Rows are points. The points of each table are mixes of a few directions, plus a little noise. Count the directions of each table, and those that both share. Where both have some left over, give the other angles between the two spaces (their principal angles), to ten degrees, smallest first.
In the rows, zero is written as 128.

First:
[[108 136   7]
 [131 127 146]
 [137 124 185]
 [122 130  92]
 [125 129 110]
 [145 121 228]]
Second (5 x 3):
[[245 156 176]
 [ 71 114 105]
 [ 72 114 105]
 [147 133 136]
 [105 122 118]]
Directions: first 1, second 1, shared 0; angles 60

First:
[[144  94 148 171  81  70]
 [ 98 192  91  48 218 237]
 [150  83 155 185  65  51]
 [133 117 135 142 113 110]
 [120 145 118 106 152 158]
 [114 158 111  91 170 179]
 [138 107 141 155  98  91]]
Second:
[[ 72  81 183 142 166 166]
 [122 110 183 126 103 182]
 [198 139 101 155  41  43]
 [175 134 170 123  41 166]
 [130 136 100 130 142  99]
 [175 158 149 101  61 183]
 [ 80 122  93 129 212 105]
 [108 149  72 114 193 104]
 [ 91 122 100 131 193 105]]
Directions: first 1, second 3, shared 1

First:
[[130  80 148  38 101 124 118 173 130]
 [142 162 117 193  95 140 113 110 143]
 [ 97 130 184 133 199 135 206 102  85]
 [ 90  68 119  75 227  89 208  89 155]
 [161 209 109 217  68 158  44 145  94]
 [152 103  37 119  85  97  66 127 211]
 [132 167 163 127 128 154  93 169  46]
 [129 104 120 133 107 120 155 104 183]
 [120 127 156 118 141 135 148 132 105]]
Second:
[[122 103 194  54 118 149 139 179  84]
 [152 172 116 142  66 106  73 134  78]
 [107  99  94 166 200 136 179  85 212]
 [148 158 152 101  62 118  80 162  55]
 [110  85 178  72 159 155 169 157 131]
 [137 154  78 184 124 109 110  92 151]
 [109 109  65 198 206 127 175  63 232]
 [129 133 111 147 132 123 127 115 141]
 [136 126 204  43  73 140 104 197  38]
 [130 141  88 173 139 116 125  96 158]]
Directions: first 4, second 2, shared 1; angles 30

First:
[[ 99 123  85  99 153 163 164 103 108  64 138  83]
 [ 91  96 148 125 147 184 186 138 125 174 182 188]
 [155 135 161 153 106  94  93 148 145 176 114 159]
 [120 125 120 122 134 138 138 123 124 117 133 122]
 [160 126 198 171  97  93  91 168 157 235 129 213]
 [ 93 128  59  84 160 167 169  88  99  23 131  47]
 [150 144 124 133 115  96  95 126 132 114 101 105]
 [155 146 129 137 111  89  87 129 135 120  96 108]]
Second:
[[ 74 147 131  93 114 147 168 140 185 187 155 184]
 [154 196 124 135 127 144 109 182 141 162  97 137]
 [144 153 105 132  94 149  96 121 175 186 136 165]
 [124 155 146 127 161 121 158 178 101 100 103 105]
 [154  72 108 154 116 117 103  71 118  94 146 108]
 [ 96 124 163  94 134 120 120 122  94 137 116 127]
 [152   7  90 171 113 105 123  21 125  53 182  98]
 [125 170 157 120 166 120 147 190  85 104  87 100]]
Directions: first 2, second 4, shared 0; angles 40, 50

First (9 x 18):
[[ 92  84 109  95 117 142  92 122 141  87 128 165  78 122 107 154 173 147]
 [133 169 114 112 157 144  87 125 136 123 152 152 120 114 117 140 122 106]
 [ 63 125 191 114  59  80 247 107  89 148  42 114  96 247 179 103  68 238]
 [179 129 120 168 154 134 118 144 138 143 156  94 187  73 122 117 134  85]
 [152 142 126 138 111 115 143 137 102 173 122 114 121 171 142 108 118  68]
 [155 181 122 131 153 134 109 132 124 152 149 128 142 127 130 123 105  82]
 [142 170 110 114 148 139  90 129 125 141 149 149 112 135 121 133 123  76]
 [109   7 121 143  92 128 139 134 146  85 113 113 126  87 110 138 200 169]
 [127 145 140 138 160 138 125 121 152 102 141 122 169  77 124 137 111 180]]
Second (10 x 18):
[[167 150 128 172 155 113 135 125 150 169 159  91 182  95 134 118  89 107]
 [113 139 124 100 119 169  83 114 124  90 125 185  88 167 106 112 224 111]
 [123 177 155 118  88 107 155 130  74 146  28 153  89 227 150 103 128  84]
 [160 163 153 150 154 175 129 134 122  93 140 120 198 101 122  88 187 139]
 [155 106 107 128 163 146 138 159 131 141 231  72 177  54 133 140  79 139]
 [151 152 146 183 155 138 101  93 180 112 119 139 186  93 107 102 187 140]
 [ 90  90 126 102  99  95 152 134 115 127  88 129  81 144 139 161  82 156]
 [131 118 113 117 127 114 141 144 116 157 155 106 117 127 140 142  76 113]
 [111 100  99  74 121 154 116 152 102 119 185 134  83 135 126 146 128 119]
 [ 78  83 130 135  99  68 130  95 166 126  50 152  79 137 123 167 101 172]]
Directions: first 4, second 5, shared 2; angles 30, 90

First:
[[221  71 108  87  62  95 133  70 109 188  89 114 137 174 131  82 145 218
  135 165  98 190  91  97]
 [107 147 118 153 174 103 146 129 133 121 155 169 152 141 110 125 107 133
  116 124 156 103 114 124]
 [ 87  92  90  57 118 147 124 126 136 106 108  99 146  80 164 156 160 100
  137  80 104 116 166 154]
 [ 89 169 149 195 174 145 133 167 155 102 162 172 111 112 109 137 108  80
  105 130 164  85 126 135]
 [146 142 189 197 143 124  56 162 114 133 195  78 132  76  93 178  41  73
  118  99 153 141 131  82]
 [154 129 116  42  85 163 172 100 100 136   7  98  95 185 175  91 241 185
  188 176  69 158 126 172]
 [234  53 136 118  95 142  88 113 133 191  83  90 136  86 130 126 138 144
  140 145 119 175  62  69]
 [ 98 208 124 142 192  40 184  96  71 120 163 170 168 245  95  99  92 209
  144 145 151 118 125 139]
 [ 26 181 140 192  84 178 137 180 186  54 201 183  44 118 130 126 113  48
   60 127 134  79 219 191]
 [119  88 109  99 153 143 107 137 142 127 117 108 160  61 142 162 136  92
  135  87 132 114 121 118]]
Second:
[[120 196 184 182 173  61  85 138  78 147 207  72 168 155  77 170  11 142
  131  57 139 114 122  97]
 [177  93 132 175  90 151 123 132 171 150 133 171  93 112 118  98 129 122
   90 175 143 142  98 103]
 [186  63 133 120 112 216 109 150 160 130  48 124  90  46 159 129 212  70
  150 195 134 162 100 111]
 [130  86  74  66 191 157 176 117 140 119  36 169 160 103 164 116 230 128
  171 166 144 119  87 137]
 [112 143 117 125 149 176 175 143 159 116  64 176  98 137 149 103 205 123
  138 165 128  95 103 161]
 [104  75  72  98 119 124 145 111 152  98 147 176 143 100 144 118 146 111
  104 146 146 137 161 135]
 [141 185 168 123 101  47 101 100  59 172 172  42 154 211  97 140  37 209
  140  54  83 138 134 118]
 [ 54 183 144 136  90  92 110 133 105  92 217  95 117 160 116 150  53 120
   99  67 106 116 219 162]]
Directions: first 6, second 6, shared 5; angles 40

First (9 x 32):
[[116  96 104  86 142  77  85 138 128 123  94 119 119 113 144 146 138 125
  124 109 116 165 155 108 112 109 157 100 124 148 101 164]
 [151 114 134 128  97 128 149 140 113 121 100  95 147 129 138 139 143 118
  160 123 124 114 123 105 125 140 117 129 123  99 130 140]
 [134 191 168 196 148 157 171 173 118 174 188 192  97 136 146  90  76 126
   87 131 175 105 131 189 140 131 109 176 117 161 151  79]
 [111  96  96  81 128 114  86  89 146  93 101 101 145 123 107 149 158 131
  142 129  98 146 125  96 121 125 144  93 139 109 114 154]
 [136 139 135 133 104 137 144 152 124 125 113 115 156 130 140 137 139 100
  142 125 132 107 121 119 116 147 105 134 127 100 133 130]
 [166 136 170 186 116 155 197 128  97 167 162 128  99 141 129  97  99 165
  137 142 145 108 117 155 159 121 117 170 116 154 149  95]
 [130 107 104 100 131 123  89 105 141  71 109 128 128 120 111 138 142 127
  148 113 128 133 133  88 134 143 161  96 130  67 128 142]
 [ 94 109  94  78 126 118  87  95 155 108 103  99 165 126 109 156 165 115
  130 139  88 143 118 109 106 125 121  97 147 127 110 154]
 [114 165 147 165 159 143 143 132 130 171 181 175  97 134 127  99  91 145
   83 141 145 130 129 183 138 111 121 157 127 187 136  94]]
Second (8 x 32):
[[129 109 114 151 120 157  96 123 130 136 118 139 108 194 184 131 144 122
   98 119 117 135 111 104 148 135 121 151 126 126 121 145]
 [128 115 119 144 123 149 106 125 129 133 121 137 114 175 169 130 139 124
  107 121 121 133 115 110 143 133 122 144 126 126 123 140]
 [126 140 138 111 129 108 144 132 127 123 133 123 136  87  96 124 117 131
  148 124 135 123 136 140 112 121 124 117 125 131 133 119]
 [143 143 128 119 163 103 192 121 122 125 143 100 177  73  36 135 121 133
  150 209 132 135 163 176 126 143 198  83 152 120 128  97]
 [120 145 145 102 120 104 131 137 129 120 131 130 124  77 107 121 112 132
  154  93 139 115 130 131 102 110  98 125 115 136 136 124]
 [136 104 105 164 135 164 111 117 128 140 119 132 124 205 174 137 150 121
   88 158 113 143 119 115 162 149 156 141 140 119 116 140]
 [117 164 161  75 122  74 158 144 128 111 141 119 139   7  55 117  96 139
  188  90 152 106 146 152  76  99  93 105 113 142 144 108]
 [127 104 113 156 115 164  86 123 130 137 116 145 100 207 203 130 146 121
   91 109 115 134 105  95 152 135 112 158 125 126 120 150]]
Directions: first 5, second 2, shared 0; angles 70, 90

First:
[[153 140  92 133 129 130 124 121 111 165 155 162 112 101 131  98 124  88
  150  97 136 165 108 122 155  92 137 133 138 126 123 158]
 [126 148  76 145 148 177 118 102 109 165 135 126 108 108 107 119 121  95
  106 122 148 179 119 135 153 115 124 115 135 106 136 157]
 [ 87 113 176 122 132 135 134 135 154  76  85  70 151 170 122 175 134 190
   87 179 118  76 161 139  87 185 110 118 112 127 138  84]
 [ 78 129 135 137 151 179 126 110 140 102  85  60 134 155 102 173 130 167
   61 180 136 113 157 148 104 181 105 105 117 106 145 104]
 [140 111 173 112 107  77 137 155 141 101 131 142 145 141 150 130 134 151
  159 124 109  88 130 119 111 129 135 144 123 151 119 108]
 [133 143  85 142 141 159 120 108 112 161 138 134 111 107 115 115 123  97
  118 116 142 170 118 131 151 110 128 120 135 113 132 154]
 [214 138  82 125 100  67 125 141  93 199 209 249 102  64 164  43 121  35
  235  32 129 185  71  99 186  24 168 160 152 152  99 190]
 [ 93 101 207 111 118  99 140 154 163  58  87  80 162 177 136 176 138 205
  108 175 105  48 162 133  75 186 115 130 108 141 131  70]]
Second (11 x 32):
[[143 124 121 127 144 145 113 134  90 165 154 181  98  93 115  92 127 100
  118 127 165 200 169 136 119  78 165 159 142 109  98 149]
 [178 101 147  75 141  77 114 162 122 141 158 214 125  81 192  56 100  94
  160 146 130 193 171 134  88  99 169 170 171 171  82 154]
 [115 134 128 137 120 130 136 120 143 113 115  95 138 148 123 152 133 144
  127 125 114  92 106 124 137 151 108 110 116 128 145 117]
 [ 92 152 100 183 134 202 126 100  90 158 126  98  97 135  44 161 158 131
   82 108 170 144 131 132 159  99 129 120  99  60 142 125]
 [108 143 105 167 139 188 121 110  87 164 136 126  96 120  63 139 149 120
   91 113 172 165 145 134 147  89 143 134 113  72 126 134]
 [112 130 144 121 102  91 151 124 189  69  90  56 175 179 161 174 124 169
  150 132  68  20  67 116 137 206  74  84 113 166 170  98]
 [152 117 130 110 142 121 115 142 105 153 152 186 110  93 141  85 118 101
  133 133 149 190 166 135 110  90 162 159 149 131  96 149]
 [127 128 130 127 126 125 130 127 133 123 125 122 132 133 131 132 128 131
  130 129 122 119 123 127 128 135 123 124 127 132 131 125]
 [127 124 146 108 108  83 145 132 180  79 103  87 168 161 174 150 118 155
  156 136  75  49  85 119 125 190  91 100 125 173 154 109]
 [127 135 105 154 151 185 110 121  65 187 157 175  78  90  70 103 142  97
   92 117 193 221 178 140 133  54 173 160 130  72  98 152]
 [126 120 154  98  99  62 151 135 203  56  91  68 188 176 195 161 114 168
  170 141  51  14  66 113 124 218  72  86 125 193 165  99]]
Directions: first 2, second 2, shared 0; angles 40, 50

First (8 x 32):
[[ 78 122 154 155 153 102 121 108 160  91 145 133 133 143 158 140 128 154
  150 179 119 145 116 109 153 116 155 161 142 138  96 143]
 [143 128 123 108 112 141 144 131 120 139 122 116 116 128 119 119 121 110
  128 108 129 121 134 138 122 133 105 111 120 122 149 134]
 [145  83 175 143 136 149 141 131 164 120 119 159 162  63 106  87 125 135
  104 104  91  85 130  94 121 120 171 144 130  44 113 124]
 [ 79 121 170 116 110  65 178 104 160 100 132 143 119  82 128 113 107 110
  150 198 114  89  98 161 163 135 173 163 142 106 114 164]
 [140 154  77 175 174 146  40 147  92 141 136 133 154 185 149 176 165 181
  109 113 159 191 138  97 108 119 125 124 133 192 103  74]
 [124 153  98 164 153  81  75 141 100 138 128 171 164 105 125 160 156 161
  101 164 157 136 106 143 126 134 191 154 146 164  90  79]
 [152 122 129  74  89 179 179 124 128 139 122  74  80 162 123 105 102  81
  150  76 116 125 154 135 119 131  41  82 103 115 187 170]
 [162 141  99  89  98 161 146 137  99 156 119  93  97 155 117 124 120  94
  131  83 139 133 147 148 111 137  63  85 109 142 175 137]]
Second:
[[145 172  82 120 141 127  89 133  75 138 128 124 108 168 129 164 159 125
  117 113 175 151 131 130 109 151 101 115 137 205 125 123]
 [130 130 118 135 137 142 114 130 125 130 132 118 128 154 137 137 132 137
  131 120 131 149 136 117 124 123 111 121 124 142 130 123]
 [ 96  35 189 177 131 195 156 134 237 114 145  91 179 151 169  89  66 182
  166 127  27 171 156  82 156  49 121 127  91   7 146 105]
 [141 134 101 128 105 105 128 150 111 164 120 140 152  97 112 129 116 129
  113 141 132 123 118 177 128 125 152 120 118 120 141  86]
 [128 140 139 109 122  99 145 116 116 117 122 149 112  92 109 120 139 101
  120 137 143  87 112 140 129 153 147 141 144 133 118 155]
 [114 118 162 124 144 141 139 106 151  94 133 124 110 140 137 118 134 122
  141 121 119 120 132  90 131 132 117 140 137 121 116 171]
 [119 116 131 149 158 182 101 121 149 109 143  93 121 207 164 141 131 158
  149 102 115 184 155  70 126 105  78 116 121 144 128 135]
 [122 156 140 111 160 138 114  95 108  83 133 123  75 169 134 143 169 108
  136 107 163 122 135  75 116 162  93 137 157 189 104 198]
 [155 155  82 110  79  54 142 159  78 187 106 170 156  36  80 127 119 103
   90 162 155  81  95 233 125 150 190 127 125 125 143  71]
 [131 121 132 121 103  95 152 137 130 144 119 150 146  70 106 112 113 115
  116 149 121  94 110 169 134 132 168 135 126  94 133 113]]
Directions: first 4, second 3, shared 2; angles 70
